Each row of a before or after table is a point. One or more steps were done to the points. Then noise was added and the rows were shuffled. The steps act on columns, c1 being the first. Name the steps. A step turns or swaps two columns, mirrors them in a line or flattens them onto one, adds a multiple of one to another, or multiplies or shifts one. Angles are multiples of 10 degrees, from the lower column toward the higher: turns from -170 to 170, lines from 10 to 170 but not 90. Use the fewest steps. Two steps may share a column if one is a turn and the other turns, adds or multiplies; they go together, in the order done. Otherwise the lowest column goes first.

Before, 9 rows:
[[ 24  14  -3]
 [ -8  11  34]
 [ -3   1  18]
 [ -3  32 -16]
 [-22  -9  47]
 [ 18  60 -13]
 [ -9  -3  28]
 [-57  21  37]
 [ -8   3   0]]
After:
[[  3  -2   2]
 [  8  -5 -18]
 [  7  -5  17]
 [ 35  -4   3]
 [-45 -20 -36]
 [  2  -8 -31]
 [ 26 -19  23]
 [  2 -19 -27]
 [-10 -13 -44]]
Steps: shift c1 by 10; multiply c2 by 0.4; turn c2 and c3 by 160 degrees

Before, 10 rows:
[[-14   7 -20  32  28 -12  20 -52]
 [-28  18 -30  -1  -2  14   7   1]
 [ 13  -5 -26 -16  21 -51 -12   1]
 [ -3  13  -3 -12  11  13  29 -24]
 [-20   3 -26  12 -57  -9  22  18]
 [-20  26  21   0  16  32 -15  22]
 [ -6  12 -21   0  16 -49  24  23]
 [  8  47  35  -2  28  14  -1 -40]
 [ 56  26 -17  17 -20  15  22   9]
 [  0  10  59  -6  33  40  -7   4]]
After:
[[ 22 -46  10 -19  13  15 -32 -34]
 [  7  25  39   0   2 -53  36 -14]
 [-39  14  35  22 -40 -12  36 -12]
 [ 11  -1   1  20 -18  13  32 -17]
 [  9   5 -33  -4  30 -52  19   8]
 [ 32 -56  32 -23 -23 -16  29   1]
 [ 29  -4   8  -7  17  42 -60  -9]
 [-48   4  36 -42  10  10  32 -28]
 [  6 -24  54   3  10  13  20 -11]
 [ 26  11 -23   9  -6  31 -31 -27]]
Steps: turn c1 and c5 by -120 degrees; turn c4 and c5 by -130 degrees; turn c2 and c8 by -100 degrees; multiply c7 by 2; turn c3 and c7 by -70 degrees

Before (13 x 14):
[[  2   6  26  -2   1  10   6 -17 -14 -16  -4 -15  12   0]
 [-15  -1 -12  15 -13  28   7  14 -42   4 -60 -14  -2   6]
 [ 31   3  -6  11  -9   9   9  18 -34  -2 -10 -12  10   7]
 [ -9  10  14  10   5  20  10   3  -8   0  12 -18 -28   5]
 [ 23   4  22  -9   5  -1  15  -3   6  -6  17 -16  18 -52]
 [ -6 -16  -7   4   2   7  21   2   8 -10   6 -15 -16  -2]
 [  2 -13  15  10  23  15  -8  13  12  -4  16   4  10 -15]
 [  8  -5  15  12  -3  27  16  14   7  -8  16  23 -15   5]
 [ -9   1  -9  -8  -7  25  16 -12 -27   1  15 -17   4   7]
 [-10   3 -40   7   2  25  -9 -32  10   4 -13   6  -6   1]
 [-14   0 -28  13  -9  -6   3  15   6   0  11  15 -12  -3]
 [ -9   0   0 -20  -9  19   2   2   7  -5   9 -13 -25   3]
 [  1  -1  10  10 -14  18  12   7   9  14   8  -5  -4  12]]
After:
[[-10 -10  11  11   4 -21   9   4  -9   6  13 -19 -10   2]
 [  2  -6  -4  -3   3 -29   6 -17 -14 -17  -5 -14  27   3]
 [  3  -7  10   9 -13 -17  11   5   9  13   7  -4   1 -11]
 [-15  -5  29  14 -13  -2   7  14 -42  14 -60 -15  13  -4]
 [-15   4  10  13  -7  28   5  14   5   9  11  16 -26   0]
 [ -9  -5  42   7   2  23  -9 -32   9  12 -11   4 -13   1]
 [ -5  14  12   2   2   1  23   1   7  -5   6 -15  -3 -12]
 [ 22  30 -12  -8   3 -18  15  -2   6 -25  16 -16  32  41]
 [  2  21   6  11  22 -20  -8  12  12  -5  16   3   5   5]
 [  8   1  17  10  -4 -25  17  13   8 -15  16  24 -37  -7]
 [ 32  -7  10  13  -8   0  10  17 -34 -24  -9 -12  23  -3]
 [ -9  -2  16 -18  -8  -8   2   2   8   2   9 -14 -12  -2]
 [-10  -7  25  -7  -7  -4  15 -12 -27   8  14 -17  21  -5]]
Steps: add -0.7 times c1 to c10; turn c2 and c14 by 140 degrees; turn c3 and c6 by -120 degrees; add -1 times c12 to c13

Before:
[[ -1   7   5  10   3   8  -1   7  -4   7   9   6  -1  -1   7   2   4  -5
   -4   8 -13 -11 -12  -3]
 [ -7   4   9   7   5   3  12   1  -7  11   7  -1   3  19   6  -2   3  -7
    9   8  -8  -5  -6   7]
 [ -3  -4   3 -14  -5   0  10  29   1   8 -32   7   7  -3 -11  -6   5  -2
   35   8   5 -10  -2  -6]
 [ -1   0   2   5  -7 -19  10  -3  -3   2   8 -29   5   3   2 -10  -5   4
    2  -9 -15   1  -3  -5]
 [  5  -1 -13  -6  -3   9  -4   2  -4  10 -13   9  -5  24   7   2   8  18
    0   1   3 -10 -30  -4]
 [  4  -1   5   5   4  12   3  -5  -7   4 -11   9   7   2   6  -6   2  -2
   -4   0   2 -11  -2  -6]
 [  2 -15   4   7  -2   3  11  -4  -1   4  -1   8   1   0   7  24  -3   5
   -6  -3  -5  -6   2  -7]
 [  0   7   9  -3   3   1   8  -4  -7   7   7   7  -9  -1   5 -10   7  -7
    6  -2   5  -6 -18  -4]
 [  6 -34   1  13  -3   9   4  -1  -7  11   7   2   6  -3   4  -6  -4   7
    2 -12   6   0   3   6]
 [-21 -16  -1  12   2   9   7  21  -2   7  -2   6 -23  14   3  -6   6  -3
    6  -3   4  -6   1  11]
 [  6   8   9  12   0   4 -28  -2  -7 -23   6   3 -24  -3  -5   3 -19  -8
   -6   4   5   0   1  22]
 [ -9   6   2   5   1  10  -6   1  -7   5   9   9   7  14   2   2  10  -1
    2   0   0  -5  -3  -2]
 [  3   4   7   9  -5   4   7   4   7  10   2   5 -17   2  -3  -3   5   0
   -4   5 -10  11 -10  -6]
 [  5 -33   1   3  -6  11   2   0  -5  -3   6  -3   6   8  -9  -7   9  -8
    5   2 -12   0  -2  -7]]
After, 14 rows:
[[-21 -16  -1  12   3  10   7  20  29   7  -3   6 -23  35   6  -6   4  -3
    7   3  -3  -6   1  11]
 [  2 -14   4   8  -2   4  11  -4  28   4  -1   8   1   0  -3  23   6   5
   -6  -4  -3  -6   3  -7]
 [  3   4   6   9  -5   4   7   4  37  10   1   5 -17   5   5  -3  -4  -1
   -5 -11   5  10  -9  -6]
 [  0   8   9  -3   3   1   8  -4  23   7   8   6 -10  -3   8 -10   6  -7
    7   6  -2  -6 -18  -4]
 [ -9   6   2   5   1  11  -5   1  23   5   8  10   7  36  10   2   2  -1
    2   0   0  -4  -2  -3]
 [  5 -33   1   2  -6  11   3   0  25  -3   6  -3   6  21   9  -8  -9  -8
    6 -12   2   0  -1  -6]
 [ -1   6   5  11   3   8   0   7  27   6   8   6  -1  -2   5   2   7  -5
   -5 -12   8 -10 -12  -4]
 [  6   9   9  12   0   4 -27  -2  22 -23   8   4 -23  -7 -20   3  -5  -7
   -5   5   5   0   1  22]
 [ -7   3   9   7   5   4  12   1  23  11   7   0   3  47   3  -3   6  -7
    9  -7   8  -5  -6   8]
 [ -1   0   3   5  -6 -18  10  -3  28   3   8 -28   6   7  -5 -10   2   3
    2 -15  -8   1  -3  -4]
 [  4   0   5   4   4  13   3  -5  23   4 -12   9   6   5   3  -5   6  -2
   -4   2   0 -11  -2  -6]
 [  5 -35   0  13  -4  10   4  -1  23  11   7   2   6  -8  -4  -6   3   7
    2   6 -12  -1   4   6]
 [  5  -2 -13  -6  -3  10  -4   2  26  11 -14   9  -6  60   8   2   7  18
    0   3   2 -10 -31  -4]
 [ -4  -4   3 -14  -6   0   9  29  32   9 -32   6   6  -6   5  -7 -10  -2
   37   5   8  -9  -1  -7]]
Steps: shift c9 by 30; multiply c14 by 2.5; swap c15 and c17; swap c20 and c21
